Each row is a point. Two turns around zero, p and q, are shown by what they do to some points. Write where each new point lands after one turn and then the other. Backwards means that the second turn is done in reverse. Each puzzle has new turns, and all numbers are rounded.
In the rows, 128 means zero.

Turn p:
[154  96  73] => [149 117  64]
[144 170 134] => [162 129 158]
[ 92 167 162] => [116 159 181]
[121  73  95] => [104 125  68]
[146 125 142] => [129 106 136]
[111 137 162] => [107 131 161]
Turn q:
[183 113  99] => [171  98 165]
[ 71 108 170] => [ 76 125  76]
[143 152 140] => [118 142 154]
[114 139 104] => [147 148 116]
Where do these land?
p, then q: [146  87  89] => [186 124 114]
p, then q backwards: [179 122 130] => [146  83 112]
p, then q: [100 151 160] => [ 82 144 128]
p, then q: [ 88 139  87] => [145 179 151]
p, then q: [127 141 174] => [ 84 114 117]

Turn p:
[209 106 139 143] => [129 182 143 193]
[113 129 104  95] => [160 107 111 119]
[ 79 114 122 127] => [126  84 140 104]
[108 136  87 128] => [129  94  97 129]
[132 155 189 147] => [ 96 175 149  95]
Turn q:
[136 103 100 157] => [102 104 103 107]
[122 190 178 141] => [194 108 155 161]
[145 111  83 102] => [108 162  98 100]
[137 141 119  75] => [140 183 129 124]
[ 94 133 141 158] => [125  96 128 162]
[112 155 163 101] => [155 148 158 159]
[149  63 112 162] => [ 72  95 125  85]
Where do these land?
p, then q: [123 140 148  88] => [153 158 136 105]
q, then p: [ 63 152 151 120] => [ 58 133 136 147]
q, then p: [163 161 124 175] => [171 132 141 178]
p, then q backwards: [126 119 163 134] => [140 110 149 108]
q, then p: [135  89 135 185] => [155  87 177 128]
q, then p: [126  91  87 101] => [132  98  92  88]
q, then p: [160 144  87  92] => [154 142  70 122]

Turn p:
[109 138 135 178 109 103] => [160 173 130 145 145 110]
[215 153 151 131 148 135] => [134  62 113 123 196 121]
[133 127  98 156 117 126] => [155 136 105 148 125 136]
[108 118 124 181 143 129] => [125 171 100 154 141 121]
[110  91 124 109 123 116] => [113 128 141 143  90 116]
[112 155 131  31 145 132] => [ 98  92 155  49  89 137]
[109 115 133 110 111 154] => [112 133 151 132 111 155]
Turn q:
[123 102 130 178 116 124] => [107 125 125 169 133 162]
[148 128 152 123 149 147] => [138 127 164 130 112 118]
[ 61 163 150  76  98 146] => [ 80  95 123  55 149  98]
[156 117  99 142 117 115] => [141 157 106 146 119 145]
[ 60 169 171 101 116  93] => [ 91  61 102 101 146  78]
[153 129  91 133 174 150] => [175 162 153 135 151 132]
[148  82 117 133 130 112] => [153 126 118 143 107 167]
[174 134 112 138 124 137] => [140 171 132 143 109 126]
Where do these land?
p, then q: [165 176 148 106 122  94] => [182 103 132 118  83 131]
q, then p: [172 107 157 172 167 103] => [154 142 130 188 181 123]
q, then p: [ 81  98  99 155 155 103] => [ 85 117  72 156 136 142]
p, then q backwards: [142 105 129  97  85 144] => [133  88 167 141 149 138]
q, then p backwards: [126 109 103 167 111 130] => [121 118 124 157 128 170]
q, then p: [151 143 147 111 104 155] => [145 140 168 104 120 125]
p, then q: [114 117  85 105 178 163] => [107 150 106  79 167 162]
p, then q: [ 90 141 116  86 102 122] => [ 94 131 128  94  87 114]
q, then p: [110 157 168 154 129 138] => [113 169 139 138 123  91]
